Rows are points. A path goes straight from each point to the next, and from the last back to the first. The post is the endless flat space through its rows: a point in 2 columns, a line in 3, a plane in 4, and so on, so that a path can go around it. Count how often the path circles the post. Going back the other way cancels.
(in the rows, 128 means zero)

Post (1 x 2):
[[131 141]]
Path, 17 rows:
[[120 175]
 [178 171]
 [157 134]
 [133 126]
 [147 106]
 [187 143]
 [145 160]
 [114 160]
 [ 86 138]
 [ 91 133]
 [109 150]
 [149 187]
 [161 152]
 [181 118]
 [129  87]
 [ 85 108]
 [ 87 152]]
Times around: 1

Post:
[[113 148 105 107 144 108]
 [ 85 107 107 100  65 141]
 [115 123  93 132 111 153]
 [151  64 148 157 142 172]
 [138 156 124 160 166 108]]
Path (20 x 6):
[[104 139  86 151  54 120]
 [144 127 111 119  96 160]
 [ 94 160 142 128  85 150]
 [118  89 142 144 161 137]
 [131  70 117 158 159 103]
 [128 136 108 122 108 104]
 [117 111 154  66  98 170]
 [ 88 120 139 115 140 160]
 [130 131 102 169 176 127]
 [ 95  58 130 110 107 148]
 [101 142 124 150 189 104]
 [117  81 161 167 109  92]
 [135 125  93 153 107 134]
 [121 126 108 153  94 170]
 [ 82 142 106 135  82 145]
 [110 124  99 149 199 138]
 [196  68  75 151 193 148]
 [143 102  98  89 146 140]
 [130  72 118  98  72 164]
 [110 131  53 143  89 131]]
Times around: 3

Post (10 x 11):
[[ 74 146 160 101 167  93 126 125 126 117 122]
 [180 141  82 128 135 125 138 137 114 161 135]
 [ 81 135 130 108 131 108 144 129 143 102 110]
 [ 78 133 124 121 144 132 128  95  98  89  90]
 [ 67  96 113 117 151 102 112 119 130  70 111]
 [193 130  98 113 140 127 176 121 112 130 153]
 [136 142  97 102 117 121 145  94 101 140 159]
 [196 156 111 136 137 158 162  82 126 174 166]
 [ 90 125 149 149 128 103 133 108 123  84 132]
 [164 119 132 128 133 159 128 134 112 159 149]]
Path, 25 rows:
[[ 62 127  76  74 113 101 134  75 135  70 104]
 [225 138 112 155 166 128 175  98 128 101 135]
 [109 109 102 108 143  98 137 140 152  72 134]
 [168 145 149 187 142 153 170  70 150 132 176]
 [100  93 152 122 135 117 120 146  95 141 150]
 [118 116 113 136 111  93 135 137 128 130 153]
 [155 132 139 117 154 185 177 102 130 131 161]
 [191 157 158 110 124 153 178 105 122 129 175]
 [189 113 138 118 109 154 163  96 108 116 139]
 [111 140 195 116 134 128 163  91 172 148 132]
 [ 69 156 146  90 115  69  96 107 147 129 151]
 [143 176 136  80 159 155 150 133 115 166 140]
 [106 144 105 112 141 118 161 102 108 100 120]
 [150 139 124 172 151 121 138 160 108 137 114]
 [141 152 122 126 136 172 111 134  89 173 111]
 [132 142 137  82 129 120 129 114 112 117 148]
 [148  85  65  84 136  44 159 137 107  54 108]
 [105 159 138 142 144 125 152  73 145 143 137]
 [134  85  96 121 171 141 125 135 132 104 135]
 [ 55 114 108 129 151 118  90 110 137 114 133]
 [141 201  72  73 133  80 180  80 114 116 151]
 [176 154  72  92 137  86 173 141 124 140 123]
 [115 116 112 124 125 147  99 131  84 152 114]
 [177 202 164 174 129 158 179  36 117 182 188]
 [139 120  15 110 124 116 186  83  97  27  77]]
Times around: 2
